Each row is a point. Two turns around zero, p and q, are shown by what they do to some points. Write where each new point lands after one turn and then the other. Backwards means that the second turn is done in reverse. Each puzzle has new turns, and all numbers are rounded.

Turn p:
[-0.045,0.013] -> [-0.003,0.047]
[0.031,0.020] -> [0.029,-0.023]
[-0.006,-0.002] -> [-0.004,0.005]
[0.004,-0.029] -> [-0.026,-0.013]
[0.016,-0.002] -> [0.003,-0.016]
Turn q:
[-0.009,-0.012] -> [0.004,-0.014]
[-0.030,0.001] -> [-0.019,-0.023]
[0.039,0.011] -> [0.015,0.037]
Where do these land?
p, then q: [0.034,0.009] -> [0.035,-0.002]
q, then p: [-0.019,0.019] -> [-0.012,0.024]
q, then p: [0.007,0.019] -> [0.013,0.016]
q, then p: [-0.017,-0.003] -> [-0.017,0.003]
q, then p: [-0.005,-0.044] -> [-0.019,-0.040]

Turn p:
[0.018,0.017,0.000] -> [0.000,0.019,-0.016]
[-0.005,-0.003,0.019] -> [-0.010,0.006,0.016]
[-0.025,-0.007,0.013] -> [-0.016,-0.014,0.019]
[0.019,0.015,-0.050] -> [0.025,-0.009,-0.049]
[-0.031,-0.015,0.035] -> [-0.025,-0.009,0.041]
[0.025,-0.009,-0.017] -> [0.029,0.007,-0.011]
Turn q:
[0.008,0.011,-0.012] -> [0.018,0.001,0.001]
[-0.030,-0.028,-0.024] -> [-0.012,-0.011,-0.044]
[0.020,0.011,-0.020] -> [0.029,-0.008,0.004]
[0.017,-0.005,0.003] -> [0.003,-0.013,0.012]
[-0.015,0.010,0.053] -> [-0.038,0.030,0.028]
Where do these land?
q, then p backwards: [-0.014,-0.004,-0.010] -> [0.005,0.014,-0.010]
p, then q: [0.018,0.007,0.066] -> [-0.007,0.065,0.021]
p, then q backwards: [0.001,-0.017,-0.024] -> [0.017,-0.002,-0.024]
q, then p: [0.005,0.008,-0.030] -> [0.026,0.012,-0.013]
q, then p backwards: [-0.010,0.007,-0.001] -> [0.010,0.007,0.002]

Turn p:
[-0.021,-0.043,0.032,0.042] -> [-0.071,0.003,-0.005,-0.006]
[-0.025,0.007,-0.017,-0.030] -> [0.026,0.011,-0.032,-0.008]
[0.013,0.045,-0.016,0.028] -> [0.017,0.020,0.029,0.042]
[0.004,-0.010,0.003,0.005] -> [-0.010,-0.007,0.002,-0.001]
[0.017,-0.009,0.019,-0.013] -> [-0.001,-0.013,0.014,-0.023]
[-0.013,0.004,-0.001,-0.023] -> [0.015,0.007,-0.015,-0.015]
[0.025,0.005,-0.020,-0.009] -> [0.022,-0.021,0.007,0.011]
Turn q:
[0.011,0.001,0.023,0.003] -> [-0.004,0.002,0.017,0.019]
[0.025,-0.009,0.021,0.014] -> [0.003,-0.015,0.017,0.029]
[0.002,0.010,0.001,0.046] -> [-0.024,-0.020,-0.022,0.027]
[-0.002,0.028,-0.036,-0.035] -> [0.028,0.036,-0.028,-0.022]
[-0.005,0.021,-0.002,-0.028] -> [0.008,0.033,-0.001,-0.009]
[-0.024,-0.044,0.017,0.019] -> [-0.028,-0.038,0.025,-0.017]
[-0.006,-0.008,-0.024,-0.020] -> [0.018,0.002,-0.007,-0.026]
Where do these land?
p, then q: [0.032,-0.001,-0.016,0.006] -> [-0.005,-0.028,0.019,0.010]
q, then p: [-0.027,-0.022,-0.024,-0.001] -> [0.017,-0.017,-0.026,-0.022]
p, then q: [-0.019,-0.018,0.008,-0.031] -> [0.030,0.013,-0.007,-0.024]
q, then p: [0.022,0.021,0.031,0.044] -> [-0.046,0.020,-0.004,0.036]
q, then p backwards: [-0.008,0.019,0.001,-0.018] -> [-0.020,0.015,0.012,-0.001]

Turn p:
[0.012,-0.022,0.038,0.013,0.009,-0.015,0.005,0.012] -> [-0.028,-0.011,0.026,0.002,0.015,-0.009,-0.012,-0.026]
[0.011,-0.019,-0.005,0.018,0.024,-0.011,-0.011,0.011] -> [-0.014,-0.019,-0.013,0.013,0.016,-0.020,0.004,-0.015]
[-0.010,0.014,-0.015,0.004,0.023,-0.022,0.011,-0.010] -> [-0.018,0.002,-0.026,0.001,-0.004,0.017,0.020,-0.007]
[-0.012,0.011,0.032,-0.019,-0.009,-0.017,-0.010,0.017] -> [-0.024,0.026,0.028,-0.012,-0.002,-0.012,0.005,0.007]
[-0.013,-0.024,0.032,-0.015,-0.010,-0.020,0.002,-0.069] -> [-0.011,0.010,-0.009,-0.058,-0.023,0.012,-0.038,-0.037]
[0.007,-0.026,-0.021,0.002,0.009,-0.004,0.014,0.014] -> [0.012,-0.025,-0.002,0.003,0.011,-0.006,0.022,-0.016]
[-0.017,0.038,-0.021,0.020,0.007,-0.021,-0.015,-0.030] -> [-0.017,0.023,-0.047,0.013,-0.029,0.011,0.000,0.005]
[-0.009,-0.013,-0.016,0.016,-0.016,0.034,0.004,0.021] -> [0.025,-0.031,0.014,0.017,-0.011,-0.007,0.000,0.021]
[0.009,-0.002,-0.005,-0.050,0.016,0.059,0.003,0.017] -> [0.033,-0.011,0.013,-0.026,0.046,0.007,0.002,0.049]
[0.022,-0.026,0.000,0.020,-0.028,-0.013,-0.012,0.021] -> [0.014,-0.004,0.020,0.024,-0.005,-0.033,-0.004,-0.028]
[0.000,0.070,-0.018,-0.008,-0.024,0.031,0.009,-0.006] -> [0.026,0.040,-0.005,0.024,-0.013,0.041,-0.002,0.047]
Turn q:
[0.011,-0.010,-0.016,-0.052,0.001,-0.017,0.036,0.000] -> [0.052,-0.009,-0.012,-0.009,0.005,0.012,0.032,-0.024]
[0.044,0.006,0.021,0.005,0.026,-0.018,-0.021,-0.021] -> [0.024,-0.025,0.017,0.033,0.013,-0.021,-0.024,0.024]
[0.023,0.025,0.019,0.019,0.022,0.026,-0.006,-0.029] -> [0.001,0.011,0.000,0.027,0.031,0.002,-0.041,0.020]
[-0.031,0.041,-0.011,-0.013,-0.042,-0.012,0.003,0.048] -> [-0.019,0.018,-0.035,-0.041,-0.012,-0.006,0.050,0.030]
[-0.011,-0.023,-0.001,0.022,0.022,0.028,0.002,-0.003] -> [-0.023,-0.003,0.015,-0.001,0.008,0.021,-0.027,-0.021]
[-0.022,-0.006,-0.011,0.017,-0.029,-0.022,-0.019,-0.001] -> [-0.025,0.006,-0.005,0.003,-0.033,-0.025,0.014,-0.005]
[0.041,-0.021,-0.030,-0.015,0.022,-0.001,0.031,0.000] -> [0.035,-0.034,-0.006,0.020,0.003,0.039,0.005,-0.017]
[-0.018,-0.012,0.012,0.006,0.010,0.011,-0.010,0.017] -> [-0.018,-0.003,0.018,-0.023,0.002,0.001,-0.008,-0.002]
[-0.040,-0.005,0.000,0.015,-0.003,-0.008,0.016,0.004] -> [-0.031,0.010,0.002,-0.009,0.007,-0.006,0.020,-0.024]
[0.023,0.018,0.007,-0.002,0.018,0.017,-0.041,-0.034] -> [0.015,0.000,-0.008,0.015,0.005,-0.021,-0.055,0.019]
[-0.020,-0.012,0.008,0.000,-0.048,-0.003,0.010,0.020] -> [-0.012,0.029,0.011,-0.016,-0.028,0.005,0.035,0.001]
Where do these land?
q, then p: [-0.004,-0.020,0.012,-0.036,0.005,-0.006,-0.032,-0.032] -> [-0.001,0.044,-0.008,-0.003,0.009,-0.021,-0.016,-0.034]
q, then p backwards: [-0.001,-0.009,0.002,0.005,-0.001,-0.009,0.020,0.037] -> [-0.020,-0.002,-0.001,-0.013,0.013,-0.004,0.031,0.016]
q, then p: [0.008,-0.009,0.023,0.015,0.000,0.022,0.040,-0.018] -> [-0.024,-0.006,-0.007,0.018,0.011,0.025,-0.032,0.024]
p, then q: [-0.001,-0.005,-0.025,0.006,0.014,0.031,-0.030,0.042] -> [-0.018,-0.049,0.022,0.007,-0.002,0.011,0.033,0.002]
q, then p: [-0.033,-0.027,0.004,0.019,0.041,-0.021,-0.021,-0.007] -> [-0.032,-0.005,-0.013,-0.046,-0.021,-0.018,-0.012,-0.025]
q, then p: [0.016,0.024,0.008,-0.008,0.040,-0.027,-0.018,0.008] -> [-0.014,-0.022,-0.003,-0.004,0.026,-0.031,0.023,-0.029]
q, then p: [0.024,0.013,-0.043,-0.011,-0.030,-0.038,-0.015,-0.014] -> [0.041,-0.005,0.000,0.035,-0.025,-0.003,0.019,-0.039]
p, then q backwards: [-0.001,0.007,0.020,0.030,-0.029,-0.022,-0.001,-0.005] -> [-0.005,-0.032,-0.005,0.021,-0.019,0.006,-0.012,-0.025]
p, then q backwards: [0.006,0.004,0.016,-0.012,-0.011,0.033,0.019,-0.011] -> [0.022,-0.010,0.016,-0.011,0.012,0.030,-0.001,0.011]
q, then p: [-0.014,0.023,-0.017,-0.007,-0.028,0.037,0.038,0.000] -> [0.024,0.006,-0.022,0.013,0.004,0.036,0.009,0.044]

Turn p:
[0.003,-0.005,0.007,0.008,-0.030,0.025,-0.008,0.007,-0.003] -> [0.008,-0.016,-0.014,0.021,-0.023,0.003,-0.003,0.002,-0.017]
[-0.015,-0.012,-0.034,-0.010,0.004,-0.031,0.004,-0.014,-0.010] -> [-0.033,-0.003,-0.010,-0.019,0.035,0.008,0.004,0.001,0.003]
[-0.020,0.043,0.026,-0.040,0.003,0.014,-0.045,-0.046,-0.013] -> [-0.019,0.031,0.039,-0.037,-0.037,0.020,-0.018,-0.002,-0.053]
[-0.039,0.001,0.027,0.002,0.020,0.029,-0.015,0.001,-0.003] -> [-0.012,-0.003,0.040,0.010,-0.027,-0.007,-0.014,0.029,-0.003]
[0.035,-0.022,0.001,0.008,0.018,-0.030,0.032,0.006,-0.042] -> [0.026,0.000,0.004,0.008,0.060,-0.009,0.037,-0.003,-0.004]
[0.000,-0.011,0.036,0.019,-0.004,-0.016,0.023,-0.014,0.002] -> [0.022,-0.030,0.023,-0.005,0.012,-0.019,-0.005,-0.017,-0.001]
[0.012,0.016,-0.018,-0.012,-0.013,-0.002,0.021,0.051,0.021] -> [0.008,0.007,-0.040,-0.004,-0.021,-0.014,0.032,0.002,0.034]
[0.025,-0.016,-0.035,-0.014,-0.005,-0.022,-0.032,0.005,0.021] -> [0.000,0.022,-0.049,-0.015,0.019,0.014,-0.024,0.007,0.005]
[0.007,-0.028,-0.021,0.014,0.002,0.037,0.025,0.007,0.036] -> [0.010,-0.023,-0.012,0.030,-0.008,0.030,-0.008,0.002,0.046]
[-0.008,0.033,0.012,0.026,0.006,-0.003,-0.004,-0.003,-0.008] -> [-0.010,0.014,0.020,0.011,-0.010,-0.026,-0.002,-0.022,-0.007]
Turn q:
[-0.016,-0.003,0.032,0.018,-0.016,0.034,-0.020,0.028,0.002] -> [0.009,-0.002,0.029,-0.002,0.003,-0.011,-0.016,0.040,0.037]
[-0.036,0.005,0.021,-0.018,-0.028,0.015,0.026,0.018,-0.022] -> [0.025,-0.015,0.006,-0.002,0.007,-0.012,0.035,0.048,-0.003]
[-0.021,-0.017,0.009,0.006,0.039,0.003,0.015,0.000,-0.021] -> [0.027,0.002,-0.006,0.007,0.036,0.002,0.017,-0.016,0.019]
[0.004,0.021,-0.018,0.027,0.000,-0.017,0.005,0.034,0.025] -> [-0.024,-0.004,-0.039,-0.014,-0.011,-0.023,-0.017,0.005,0.020]
[0.014,0.025,-0.033,-0.001,-0.031,0.027,-0.009,-0.026,-0.028] -> [-0.023,-0.003,0.000,0.032,-0.026,0.046,0.010,0.023,-0.013]
[0.038,-0.030,-0.027,-0.027,0.023,-0.003,-0.013,-0.025,-0.030] -> [0.021,0.009,-0.004,0.018,0.008,0.047,-0.021,-0.034,-0.037]
[0.006,0.017,0.034,0.009,0.015,0.004,0.026,0.009,0.038] -> [0.006,0.006,0.003,-0.038,-0.022,-0.024,0.015,-0.014,0.032]
[0.018,0.024,0.020,-0.009,0.014,-0.033,-0.040,-0.019,-0.009] -> [-0.014,0.060,0.010,0.009,-0.002,-0.008,-0.009,-0.014,-0.019]
[-0.019,-0.012,-0.016,0.037,-0.026,-0.025,-0.003,-0.025,0.032] -> [-0.046,-0.033,0.009,0.019,-0.003,-0.033,-0.002,-0.019,-0.001]
[0.008,-0.024,-0.013,-0.009,0.000,-0.031,0.020,0.006,-0.018] -> [0.023,-0.012,-0.025,0.012,0.006,-0.010,-0.003,-0.014,-0.029]
[0.004,-0.007,-0.009,-0.033,0.011,0.027,-0.006,0.000,0.032] -> [-0.004,-0.010,0.016,-0.044,0.005,0.027,-0.008,-0.004,-0.006]
Where do these land?
q, then p: [0.032,-0.021,-0.025,-0.009,-0.024,0.001,0.015,0.008,-0.006] -> [0.002,-0.010,-0.027,0.027,0.012,0.017,-0.004,0.013,-0.030]
p, then q: [0.026,-0.036,0.008,0.041,-0.020,0.007,-0.042,-0.033,-0.002] -> [-0.008,0.029,0.007,0.051,0.018,0.029,-0.042,-0.009,0.020]
q, then p: [-0.041,0.003,-0.003,0.006,0.045,0.004,-0.024,-0.017,0.035] -> [-0.014,0.007,0.054,-0.036,-0.008,0.010,-0.015,0.012,0.029]
p, then q: [-0.004,0.009,0.002,-0.028,0.026,-0.002,0.004,0.021,-0.004] -> [0.008,0.004,-0.015,-0.031,-0.014,-0.011,0.012,0.016,-0.001]
p, then q: [0.025,-0.006,0.018,-0.030,0.011,-0.013,0.019,0.025,-0.010] -> [0.026,0.003,-0.029,-0.027,-0.028,0.007,0.002,-0.011,-0.009]
p, then q: [0.008,0.022,-0.013,0.017,-0.032,-0.022,-0.010,0.038,0.041] -> [-0.054,-0.017,-0.020,0.005,-0.004,-0.002,-0.010,-0.012,-0.043]
q, then p: [0.009,-0.026,0.022,-0.008,0.007,-0.004,0.045,-0.006,0.009] -> [0.032,-0.014,-0.007,-0.017,0.029,0.026,0.005,-0.019,-0.010]
q, then p: [-0.026,-0.024,-0.002,0.006,-0.009,0.006,0.003,-0.023,-0.052] -> [0.023,-0.002,0.022,0.049,0.023,-0.017,0.001,-0.010,0.019]
p, then q: [-0.021,0.005,-0.016,0.014,-0.035,0.014,-0.040,-0.015,-0.030] -> [-0.004,-0.004,-0.005,0.053,0.034,0.003,0.008,0.031,0.005]
q, then p: [-0.022,0.040,-0.020,0.021,0.022,-0.016,0.018,-0.008,0.003] -> [-0.042,-0.013,0.005,-0.009,0.003,0.009,0.011,-0.017,0.040]
q, then p: [0.005,0.008,0.011,-0.018,-0.002,-0.004,-0.019,-0.018,0.027] -> [-0.004,-0.005,0.021,-0.023,-0.017,-0.006,0.008,0.005,-0.024]
q, then p: [0.009,0.026,0.018,-0.012,0.012,0.030,0.029,0.028,-0.009] -> [0.023,0.007,-0.034,-0.008,-0.023,0.020,0.025,-0.008,0.023]
